Each point is reached from the start by the listed moves, each made 0, 1 or 2 times, or once backwards (-1), plus a little noise. Is the number of moves made odd or even? Then give how often each move was made.

Moves:
(1): [ 5 20 21]
(2): [  9  15 -16]
Start: [-4 19  9]
Points:
[ 4 33 -7] -> odd (0, 1)
[ 11  29 -45] -> odd (-1, 2)
[12 55 12] -> even (1, 1)
[ 7 60 52] -> even (2, 0)

Moves:
(1): [  0 -15 -11  -7  11   8  -7]
(2): [11 17 -9 -6 -5 -1 -1]
(3): [13  1 12  0 -4 -2  1]
(4): [ 1  5 -1  7 -4 17 -2]
Start: [ -3  -7  10  -4 -17   9  11]
Points:
[  7  31 -21 -11 -26  25   6] -> even (0, 2, -1, 1)
[ 11  15  31  11 -36  15  17] -> odd (-1, 0, 1, 1)
[ 21 -10  33 -10 -22 -12  16] -> odd (0, 0, 2, -1)
[ -1 -10 -35 -11  -3  60 -10] -> even (2, 1, -1, 2)
[-26 -39  -4  -6   4  20   5] -> odd (1, -1, -1, 0)

Moves:
(1): [ 12 -10 -12   7   2   2   1  -4  -5]
(2): [  3  -2 -17 -15 -15 -15   3  -1  -5]
(3): [ 2  0  9 13  3 -1  9 -7  6]
(4): [ -2   1  -4   6 -10 -11 -11  -4   1]
(5): [12 16 -4 -3  7 -9  1  4 -3]
(6): [ -1  19  -1   2 -16   3  -2  -6  -7]
(7): [-18   1  -6   9   8  12   0 -15  16]
(8): [-12   3 -10   0  -7  -5   4  15  -4]
Start: [ -1 -11   5  20  15  -9 -16 -14  -1]
Points:
[  7  32  -8  15 -32 -60  -7 -31  -4] -> even (-1, 2, 2, 1, 1, 1, 0, 0)
[ -4   2 -15  36  26 -12  -8  15 -11] -> odd (1, -1, 0, 0, 1, 0, 0, 2)
[ 16  48  14  54  -2 -43  -5  14 -18] -> even (0, -1, 2, 1, 2, 1, -1, 2)
[-17  -4  -6  -8  -2 -20  -1   8  -6] -> even (-1, 1, 0, -1, 0, 0, 0, 1)

Moves:
(1): [ 10 -10 -12   2  -6  -8   4  -9  -4   3   3  -3]
(2): [  4   9   0   5   0   1   0  -9   7   4 -13  10]
(3): [ -9   0  17   0   1  -7   5 -12  -5  -5   8  -1]
(4): [ -1   2   2   4 -12  -3   6   3   3   8  -2   4]
(5): [ -2  -1   0   4   8  -2   0  -1 -15  10   1   2]
(6): [  0   2  -1   3  -8  20   3   0 -13   1   3  -4]
(7): [-13   1   2 -11  -7  -1   4  -9   7   1   5 -14]
(8): [ 9 -2 10 -9 11 -3  7  7  8 13  6  1]
(9): [ -4 -13  -1   3  -2   8   4   5   7  16  -1  -4]
Start: [-8  9 -7 -2  0  7  3  5 -6  3 -9 -9]
Points:
[ 23  17  -4 -10   1 -50  33 -25  21  52 -18  13] -> even (2, 2, 0, 2, 1, -1, 1, 2, -1)
[  3  25  40  15   5  26  32  20  16  60 -25  25] -> odd (-1, 2, 1, 2, 0, 1, -1, 2, 1)
[ -7  43 -13  14 -20 -17  -6 -23  22 -19 -46  19] -> odd (0, 2, 0, 1, -1, -1, 0, -1, -1)
[-44  -4  33   7   9  57  17  -3 -41  26  12 -25] -> odd (-1, 0, 2, -1, 1, 2, 0, 0, 2)
[-43  -1  -4 -25 -13   4  10  25  33  26  -4 -39] -> even (-1, -1, -1, 1, 0, -1, 2, 0, 1)
[-14  15 -10  11   8   6   1  22  18  42 -40  13] -> odd (-1, 1, -1, 1, 1, -1, 0, 0, 1)
[-14  49 -17  18 -34  32  -3  11 -12  -1 -38  14] -> even (-1, 1, -1, 2, 0, 1, 0, -1, -1)

Moves:
(1): [  5  -4   7   1   0 -13   0 -12  -1  -1  -1  -1  -9]
(2): [ 0  7 -1  6  6 -7  5 -2 -4  2  7 -4  0]
(3): [  6   6  12   0   9   5 -10   5 -16   6   3   5   0]
(4): [11  3  5  1 -2  6 -8  5 15 -8  3 -3  8]
(5): [ 14   5  -6  -3  10   7  -2 -12   1  25   6   1   9]
(6): [ 20   0 -16  -6   2  -2  -8   5  -6   9 -13   1  -8]
(7): [ 5  2 -1  2 -1  9  4 -8 -4 -8 -5  2 -2]
(8): [  4   2   0 -14   0  -2   7   4   0   2   4  10  -2]
(9): [-2  9  6 -6  6 -1  7  2 10  6 -3 -9 -6]
(10): [  3   3   7   3  -9  -1  10   4   0  16   6  -8 -13]
(11): [-10   5  -1  -3  -3   1  -4  -1   2   1  10  -5  -7]
(12): [-11   7   3   9   4   6 -11  -7   1   8  -6  17   5]
Start: [  2 -13   1   2  -1   0  -4   9   0  -1   5  -7  -3]
Points:
[ -6  20  48 -15  27  23 -11   7   1  42  26 -17  -5] -> even (0, -1, 2, 0, 1, -1, 0, 0, 2, 0, 1, 0)
[ 23   9   9  16  14 -38 -43   7 -50   6   8 -26 -55] -> even (2, 2, 2, 0, -1, 2, 0, -1, 0, 0, 2, 0)
[ 39 -12 -13   5  11   4 -60 -23   4  -3 -49  35 -10] -> even (2, -1, 0, 1, 0, 2, 1, 0, 0, -1, 0, 2)

Moves:
(1): [ 0  2 12  4 -5 -9 12  5 -3 -4  0  0  3  7  0  4  4  7  3 -7 -1]
(2): [ -7   2  -1   6   2  -2   0  -4  -6  -6  -3   7 -10   9  -2  -4   7   1
  -7   9 -13]
(3): [ 1 -6  8 -1  5  0 -5 -3  0 -7 -2  6 -2  0  2  4  3 -2 -1 -7 -2]
(4): [ -3   3   7   1  -1   8  -8   3  -3   2   1  -7  -8   3 -11   1   0   1
   2   5   2]
(5): [ 0  6  0  4  7 -3 -7 -2  0 -1  2  4 -2  3  0  0 -2 -1 -3  0  3]
(6): [-7 -3 -5  1  5 12 -3  4 -7  7  2 -3  5  1  5  2  4  2  2 -3 -4]
(7): [-4 -3  1  3 -1  7  8 -8  2  2  3 -3  7 -3 -5 -3 -5  1 -7  0 -2]
(8): [  2   0   1  -1  -1  -7  -1   4  -3   7  -6  -3 -11   1  -1  16  -8  -4
   5  -1   3]
(9): [-14   9  -5 -11   4   3   0   6   5  -5  -1   4 -12  -3  -2   1  -4   5
   0  -9   0]
(10): [  6  -3  -3  -8   4  -2   2  -1 -11   8  -2  13   7 -13 -13  -4  -1   0
   1  10   2]
(11): [-3 -2  2 -3 -4  1 -2 -5 -4  3  3 -3 -1 -2  5  3  6 -5 -8 -5  3]
(12): [ -7   2   1  11   1  -2   1  -8  -7  -2  12   3  -3 -12   9   3  -4   9
   2  -1   3]
(13): [-16   0  12  -4  -8 -11   1  -4   9  -3  -9   0   5   5   0   5  -4   4
   4  -5   4]
(14): [ 3 -3  2  9  1  5  3 -4  6  1  1  8  1  0  1  5  2  0 -4  8  4]
(15): [-3 -1 -2 -2 -2 -6  7  0  3  4 -9  3 -7 -2  2 -8 -5  4 -5 -2 14]
(16): [  4   5  -4  -2  -2   2   1  -5 -10   0  -5   1   7   2  -5  -4   0  -5
   3   5   5]
(17): [ -6   0  -1   8   8  -9   4  -2  -2  -3  -4  -1 -12  -4  -3   3   6  -7
   1   4  -4]
(18): [ 2  1 -4 -6  4  1  3 -3  1  3  1 -3  1 -1 -1  1  3  5 -1  4  2]
Start: [ -8   9  -1  -9  -9   0  12   5  -2   5  -9  -3   6   5  -5 -11   0  -2
  -3  -6  -3]
Points:
[-58 -14  -1  40  10  24  24 -38 -17  -7  -7 -15  22   3   7 -21  16  -3
  -4   8 -35] -> odd (-1, 1, 1, 0, -1, 2, 2, -1, -1, -1, -1, 1, 1, 0, 0, 1, 2, 0)
[-15  43 -18  10  28  42   4 -10 -13 -12   9  22  -5   2 -36 -20   8 -12
 -20  21  -4] -> even (0, 0, 0, 1, 2, 0, 1, -1, 2, 0, 0, 0, -1, 2, -1, 2, 1, 0)
[-46   7  -7  28  -7  19  20  -8  23   3 -23 -11 -37  30 -20 -24   1 -15
 -42  21 -26] -> even (-1, 2, -1, 1, 0, 0, 2, 0, 0, -1, 0, -1, 0, 1, 1, -1, 1, -1)
[-20   6  20 -19 -60 -38  27 -25 -13  19 -15 -25  40   3   3  20 -30  -6
  11 -16   7] -> even (0, 0, -1, -1, -1, -1, 1, 2, -1, 0, 1, 1, 2, -1, -1, 1, -1, 0)
[-32  27  39  -5 -32 -11  13  30  -5  -7  -9 -13  -7  52 -26   3  18  42
  18  13 -39] -> odd (2, 2, -1, 2, -1, 0, -1, 0, 0, 0, -1, 0, 1, 0, -1, -1, -1, 1)
[-45  -2  15  -1 -18  12  32 -47 -14   6   7  17   8 -15  15  41 -12  12
 -25 -14   1] -> even (0, 1, 1, -1, -1, 0, 2, 2, 1, 0, 2, 2, 1, 2, -1, 1, -1, 1)
[-49  47 -42 -25  42 -27  33  27 -40  13 -57  46 -45   9 -47 -38  17  11
  -5  28   0] -> odd (1, 2, -1, 0, 2, 2, -1, 0, 2, 2, -1, -1, 0, 0, 2, 1, 2, 1)
